Rows are points. The points of each table are mixes of a few directions, plus a little noise. How many directions does each table use, and how many do they share? Where both have some left over, give the other angles between the two spaces (their principal angles), to ten degrees, smallest first.
In the rows, 128 means zero.

First (7 x 2)
[[ 74 201]
 [142 110]
 [185  53]
 [129 126]
 [110 152]
 [140 111]
 [116 144]]
Second (6 x 2)
[[131 125]
 [162  84]
 [ 84 186]
 [163  83]
 [ 88 181]
 [141 110]]
Directions: first 1, second 1, shared 1

First (8 x 4)
[[ 91 135 144 120]
 [ 60 138 146 103]
 [179 121 116 148]
 [146 134 160 171]
 [218 122 132 189]
 [ 54 129 110  63]
 [152 130 144 159]
 [125 114  72  70]]
Second (6 x 4)
[[127  88  82  78]
 [ 98 229 181 172]
 [141  73 152 154]
 [164 137 121 145]
 [135 130 137 142]
 [103 110  95  78]]
Directions: first 2, second 3, shared 2

First (7 x 6)
[[138  69 132 145  97 179]
 [186  56  99 145 120 184]
 [204 125  71 121 174 121]
 [106 194 131 110 155  73]
 [ 80 183 152 115 134  84]
 [ 56 152 177 128  98 116]
 [124 115 132 132 118 140]]
Second (8 x 6)
[[ 67 141 195 123 103 149]
 [164  75  81 150 111 136]
 [141 156 180  98 170 179]
 [102 107 107 151  88 100]
 [106  84 135 150  82 148]
 [156 185  64 116 174  39]
 [154 183 152  92 191 139]
 [135  92 109 145 105 134]]
Directions: first 2, second 3, shared 2

First (9 x 9)
[[129 107  91 160 129 131 136 109 123]
 [129 107  91 160 129 130 136 109 123]
 [126 154 173  88 127 125 118 152 135]
 [127 136 141 116 128 127 125 135 130]
 [129 118 110 143 129 129 132 119 126]
 [127 144 155 104 127 126 122 142 132]
 [127 145 157 102 127 126 122 143 132]
 [131  80  42 203 130 134 147  83 115]
 [126 163 190  73 126 124 114 160 137]]
Second (10 x 9)
[[120 126 126 111 135 125 119 160 124]
 [138 130 131 151 119 132 140  86 133]
 [119 126 126 109 136 125 118 162 124]
 [133 129 129 140 124 130 134 107 130]
 [137 130 130 149 120 131 139  89 133]
 [142 131 132 156 116 133 145  75 134]
 [ 99 121 121  63 153 117  91 249 113]
 [113 124 124  93 142 122 108 194 120]
 [140 132 132 157 116 133 145  73 135]
 [139 130 131 150 120 131 139  88 133]]
Directions: first 1, second 1, shared 0; angles 60

First (10 x 11)
[[119 185 170 140 160 134 151 152 163  13 185]
 [131  96 107  95  84 191 131 125  62 164 153]
 [122  57 138 148 104 164  87 130  87 207 145]
 [127 102 111  92  84 178 127  89 133 170 120]
 [163 166 140 161 153  67 149 151 158  78 118]
 [171 170 140 144 166  61 160 167 139  62 108]
 [ 88 161  77 132 167  51 117 130 108 159  74]
 [121 108 115 150  63 174 117  92 136 183 167]
 [136  76 124  98 111 148 109 102 134 189  85]
 [105 160 160 120 186 111 129 144 161  55 127]]
Second (10 x 11)
[[144  86 191 126 141 199 133 173 154 161 162]
 [156  81 197 127 128 206 137 161 176 163 158]
 [106 190  60 127 132  62 141 110 107 118  96]
 [147 159  74 148  63 139 161 126  65 128 181]
 [122 120 121 124 128  81  93  73 136  82  88]
 [164 100 151 142  77 190 141 135 121 140 181]
 [159 112 162 129 107 190 160 152 172 166 156]
 [103 166  68 127 130  40 104  72 101  80  80]
 [ 87 147 125 109 203  66 107 122 164 120  53]
 [ 94 123 133 123 175 112 105 154  87 121 122]]
Directions: first 6, second 4, shared 3; angles 90
